Each row of a before or after table is a point. One or more steps were done to the points. Then noise was added and the rows were shuffled. The steps act on columns, c1 being the first. What was done? A step turns or swaps two columns, mirrors them in a line or flattens them onto one, adds a multiple of one to another, or multiplies or shifts one. Angles are multiples of 10 degrees, from the lower column toward the higher: turns from -170 to 170, lines from 10 to 170 but not 90. Use the fewest steps. Two steps may share a column if one is a turn and the other turns, adds or multiplies; they go together, in the order done. Otherwise the lowest column goes first.

Before:
0:  0.046 -0.018 -0.001
1:  0.043 -0.018  0.040
2: -0.018  0.022 -0.004
3: -0.064 -0.031  0.044
4:  0.003  0.017  0.033
5:  0.072  0.028 -0.016
6:  0.027 -0.095 -0.040
7:  0.037  0.018 -0.063
8: -0.018  0.035  0.000
9: -0.003 -0.106 -0.004
10:  0.078  0.019 -0.013
After, 11 rows:
0: -0.010  0.031 -0.016
1:  0.055  0.030  0.045
2:  0.038 -0.090 -0.008
3: -0.026  0.013  0.020
4: -0.008  0.017 -0.023
5:  0.035 -0.019  0.034
6:  0.060  0.018  0.050
7:  0.074  0.014 -0.012
8: -0.003 -0.016  0.059
9: -0.076 -0.031 -0.023
10:  0.001 -0.103 -0.005
Steps: turn c1 and c3 by 50 degrees

Before, 10 rows:
0: -0.054 -0.031  0.063  0.040
1: -0.036 -0.051  0.068  0.070
2:  0.062  0.015  0.033  0.038
3: -0.005 -0.037 -0.048  0.004
4: -0.004  0.007 -0.076  0.022
5: -0.025  0.024 -0.054 -0.020
6:  0.005  0.014 -0.087 -0.026
7: -0.033 -0.044  0.062  0.008
8: -0.006 -0.016  0.059  0.052
9: -0.025  0.028 -0.056  0.012
After, 10 rows:
0: -0.002  0.014  0.052 -0.076
1: -0.040  0.014 -0.068  0.000
2: -0.010 -0.031  0.000  0.093
3: -0.032 -0.016 -0.033  0.064
4: -0.016 -0.037  0.034 -0.029
5: -0.039 -0.050 -0.016  0.095
6:  0.011  0.024  0.055 -0.031
7: -0.020  0.029  0.056 -0.020
8: -0.041  0.007  0.052 -0.044
9:  0.016 -0.042 -0.016  0.066
Steps: turn c1 and c3 by -130 degrees; turn c1 and c4 by 70 degrees

Before, 8 rows:
0:  0.014  0.070 -0.063 -0.013 -0.036  0.011
1:  0.042 -0.055 -0.028 -0.023 -0.025  0.085
2:  0.021  0.037 -0.010 -0.016 -0.059  0.102
3:  0.035  0.007  0.021 -0.114  0.015  0.027
4: -0.003 -0.007  0.013 -0.013 -0.023 -0.036
5:  0.047 -0.053  0.034 -0.012  0.041 -0.026
6: -0.061  0.041 -0.053 -0.004  0.029 -0.057
7: -0.003  0.021 -0.081 -0.041 -0.052  0.046
After:
0: -0.040 -0.028 -0.006 -0.118 -0.008  0.025
1: -0.030  0.047 -0.061 -0.028  0.032  0.089
2:  0.025  0.077  0.056 -0.049  0.048  0.041
3: -0.002 -0.014  0.050 -0.019  0.065  0.108
4:  0.046  0.030  0.071 -0.002 -0.057 -0.061
5:  0.006  0.035  0.109 -0.009  0.042  0.007
6: -0.055 -0.009 -0.076 -0.016 -0.021 -0.025
7:  0.012 -0.012 -0.010 -0.013  0.017 -0.041
Steps: turn c1 and c5 by 160 degrees; multiply c2 by 1.3; turn c2 and c3 by 110 degrees

Before, 13 rows:
0: -0.008 -0.024  0.046 -0.035 -0.025  0.020  0.014 -0.036
1: -0.029  0.040  0.102 -0.027  0.042  0.080  0.019 -0.030
2:  0.101  0.024 -0.030  0.062  0.003 -0.045  0.010 -0.012
3: -0.056  0.014  0.030 -0.001  0.029 -0.058 -0.002 -0.072
4:  0.021  0.005  0.049 -0.085 -0.026 -0.023 -0.013  0.054
5:  0.020  0.084 -0.016 -0.012  0.067  0.004  0.013  0.014
6:  0.036  0.046 -0.034 -0.014  0.037 -0.010 -0.038  0.053
7: -0.027 -0.101 -0.027  0.000 -0.013 -0.116  0.027  0.054
8:  0.056 -0.009  0.048  0.015  0.061 -0.003 -0.001  0.013
9: -0.032 -0.008  0.023  0.024 -0.044  0.034 -0.030  0.052
10: -0.054 -0.072 -0.005 -0.081 -0.001 -0.046 -0.015 -0.016
11: -0.038 -0.040  0.069  0.004  0.005  0.029  0.055 -0.001
12: -0.019 -0.002  0.008  0.011  0.014 -0.057  0.001  0.001
After:
0:  0.048  0.027  0.002  0.024  0.023  0.013  0.051  0.038
1: -0.046 -0.013 -0.003 -0.028  0.017  0.010 -0.002 -0.057
2:  0.042  0.056  0.000 -0.052 -0.030 -0.016  0.054  0.013
3:  0.085 -0.063 -0.001  0.059 -0.017 -0.009 -0.013 -0.012
4: -0.049 -0.050 -0.001 -0.081 -0.062 -0.033  0.057 -0.026
5: -0.001  0.014 -0.001 -0.038 -0.010 -0.006 -0.037 -0.014
6: -0.038 -0.010  0.001  0.011 -0.018 -0.009  0.053  0.030
7: -0.051  0.027 -0.001  0.011 -0.003 -0.004 -0.071  0.002
8: -0.046  0.031 -0.001 -0.106 -0.022 -0.015 -0.016  0.015
9: -0.022  0.001  0.001  0.005 -0.016 -0.007  0.001 -0.002
10:  0.041  0.053  0.001  0.057  0.051  0.028  0.012 -0.011
11:  0.048 -0.038  0.001  0.003  0.044  0.028  0.012  0.001
12: -0.011  0.054  0.000  0.014  0.065  0.040 -0.030 -0.018
Steps: turn c2 and c4 by 50 degrees; turn c1 and c2 by -20 degrees; multiply c3 by 0; flatten c5 and c6 onto the line at 30 degrees; turn c7 and c8 by -90 degrees

Before:
0:  0.063 -0.022  0.086  0.026  0.049 -0.004  0.050  0.020 -0.009
1:  0.054  0.022  0.025 -0.039  0.035  0.031  0.145  0.047 -0.010
2:  0.037 -0.046  0.003 -0.037 -0.012  0.010  0.077 -0.015  0.038
3: -0.052 -0.116 -0.046 -0.035  0.046  0.021  0.109 -0.013  0.033
4:  0.039  0.039 -0.011  0.036  0.050 -0.021  0.004  0.079  0.087
5: -0.016 -0.063 -0.039 -0.069  0.080  0.048  0.016  0.010  0.049
6:  0.013 -0.009  0.036  0.000  0.027 -0.067 -0.003  0.039  0.005
7: -0.007  0.018  0.129 -0.019  0.057  0.000  0.038  0.060  0.029
After:
0: -0.017  0.079 -0.012  0.079  0.076  0.043  0.023 -0.009 -0.006
1:  0.041  0.059 -0.024  0.026 -0.015  0.037  0.026  0.022  0.000
2: -0.052  0.109  0.011  0.053  0.047  0.065  0.041 -0.064 -0.049
3:  0.013  0.008 -0.032 -0.021  0.027 -0.053 -0.033  0.053 -0.001
4: -0.009  0.003 -0.114 -0.069  0.056  0.015  0.007  0.056  0.031
5:  0.037  0.025  0.031 -0.023  0.047 -0.016 -0.005  0.116  0.096
6:  0.061  0.010 -0.051 -0.077  0.055  0.017  0.010  0.084 -0.025
7:  0.049 -0.025 -0.040  0.013  0.032  0.083  0.050  0.103  0.007
Steps: add 1 times c1 to c8; mirror c2 and c9 in the line at 70 degrees; turn c3 and c4 by -140 degrees; flatten c6 and c7 onto the line at 30 degrees
